Every row gives one point. The points of each table are mixes of a few directions, plus a little noise. How many directions does each table use, and how many do they share? Where both have some left over, give the other angles between the two spaces (their principal angles), to ten degrees, smallest first.

First, 4 rows:
0.385 0.132

-0.039 -0.013

-0.070 -0.023

-0.278 -0.095
Second:
-0.144 -0.243

-0.152 -0.254

-0.027 -0.042

0.222 0.365

0.014 0.021

0.096 0.157
Directions: first 1, second 1, shared 0; angles 40

First, 6 rows:
-0.292 0.290 0.283 0.314 0.168 0.027

-0.062 -0.004 0.074 -0.234 0.081 0.036

0.330 -0.221 -0.345 0.132 -0.261 -0.077

0.223 -0.167 -0.229 0.005 -0.165 -0.045

-0.129 0.025 0.148 -0.314 0.142 0.054

-0.073 0.075 0.066 0.098 0.037 0.003
Second (6 x 6):
0.086 0.040 -0.044 -0.147 -0.260 0.307

0.186 -0.067 0.149 0.108 0.039 -0.185

-0.118 -0.151 0.033 0.036 0.010 -0.014

0.136 0.040 -0.080 0.083 0.424 -0.063

-0.035 0.197 0.036 0.106 0.141 -0.405

-0.255 -0.059 -0.094 -0.185 -0.354 0.360
Directions: first 2, second 4, shared 0; angles 60, 70

First (10 x 9):
0.370 0.344 0.401 -0.084 0.273 0.024 0.446 0.009 -0.384

-0.027 -0.017 -0.024 0.266 0.061 0.022 0.068 -0.031 -0.161

0.044 -0.248 -0.158 0.020 -0.235 0.060 0.002 -0.031 0.123

0.028 -0.009 0.005 0.134 0.027 0.023 0.080 -0.020 -0.107

-0.229 -0.035 -0.122 -0.004 -0.015 -0.055 -0.260 0.019 0.160

0.161 -0.284 -0.133 -0.102 -0.314 0.087 0.077 -0.033 0.163

0.352 0.065 0.197 -0.153 -0.010 0.066 0.342 -0.009 -0.145

-0.347 0.183 -0.018 -0.049 0.190 -0.132 -0.359 0.057 0.121

-0.118 -0.159 -0.165 0.324 -0.052 0.030 -0.040 -0.043 -0.055

-0.235 0.163 0.017 -0.352 0.074 -0.128 -0.359 0.082 0.283
Second, 7 rows:
0.040 -0.217 -0.006 -0.281 0.007 0.292 -0.140 -0.018 0.009

-0.231 -0.209 0.177 -0.076 -0.241 0.195 0.082 0.651 -0.037

0.333 0.009 0.084 -0.039 -0.065 -0.406 -0.066 -0.276 0.297

-0.033 0.006 -0.099 0.119 0.225 -0.057 0.086 -0.036 -0.132

0.040 0.078 0.217 0.411 0.058 -0.035 -0.175 -0.193 -0.139

0.005 0.121 -0.109 -0.117 -0.058 0.041 0.000 -0.141 0.063

-0.152 0.216 -0.262 -0.017 0.073 -0.029 0.215 0.010 -0.060
Directions: first 3, second 5, shared 1; angles 80, 80

First, 9 rows:
0.270 0.167 0.383 -0.303 0.496 0.250 0.549 0.438 -0.118 -0.066 0.066
 -0.258 0.147 0.242

0.302 -0.448 -0.027 0.392 0.120 -0.003 -0.125 -0.142 0.047 0.076 0.132
 0.334 -0.008 0.218

-0.088 -0.006 -0.093 0.044 -0.131 -0.060 -0.123 -0.095 0.025 0.009
 -0.028 0.037 -0.035 -0.074

-0.029 0.185 0.105 -0.201 0.084 0.066 0.179 0.156 -0.041 -0.040 -0.026
 -0.172 0.039 -0.008

0.349 -0.387 0.063 0.302 0.228 0.055 0.007 -0.037 0.017 0.057 0.142
 0.257 0.025 0.259

-0.219 0.219 -0.056 -0.163 -0.159 -0.043 -0.031 -0.001 -0.004 -0.033
 -0.087 -0.137 -0.022 -0.166

-0.220 -0.059 -0.258 0.157 -0.350 -0.169 -0.354 -0.277 0.072 0.035
 -0.062 0.134 -0.100 -0.191

-0.328 0.249 -0.144 -0.151 -0.292 -0.104 -0.139 -0.082 0.016 -0.027
 -0.122 -0.129 -0.055 -0.257

-0.039 0.078 0.022 -0.075 0.001 0.012 0.043 0.042 -0.014 -0.013 -0.019
 -0.065 0.008 -0.026
Second (10 x 14):
-0.021 0.081 0.016 -0.025 -0.037 -0.115 0.047 0.079 0.253 -0.096 0.042
 -0.097 0.102 -0.011

-0.029 0.102 0.017 -0.046 -0.061 -0.151 0.048 0.108 0.353 -0.132 0.068
 -0.143 0.131 -0.017

0.034 -0.270 -0.120 -0.153 -0.092 0.289 -0.348 -0.124 -0.301 0.149 0.112
 -0.008 -0.308 -0.008

0.031 0.081 0.111 0.316 0.277 0.024 0.322 -0.123 -0.538 0.153 -0.322
 0.384 0.052 0.056

-0.025 0.033 -0.024 -0.120 -0.117 -0.092 -0.069 0.098 0.360 -0.120 0.135
 -0.195 0.058 -0.027

0.017 0.065 0.076 0.205 0.177 -0.001 0.220 -0.070 -0.318 0.087 -0.207
 0.239 0.050 0.035

-0.011 0.006 -0.016 -0.063 -0.059 -0.034 -0.046 0.042 0.161 -0.052 0.069
 -0.094 0.017 -0.013

-0.006 0.192 0.120 0.232 0.179 -0.155 0.346 0.015 -0.072 -0.016 -0.211
 0.180 0.200 0.030

-0.039 -0.018 -0.084 -0.285 -0.259 -0.092 -0.245 0.154 0.618 -0.190
 0.300 -0.388 0.020 -0.054

0.048 -0.271 -0.096 -0.062 -0.007 0.328 -0.276 -0.179 -0.516 0.217 0.014
 0.121 -0.323 0.010
Directions: first 2, second 2, shared 0; angles 70, 70
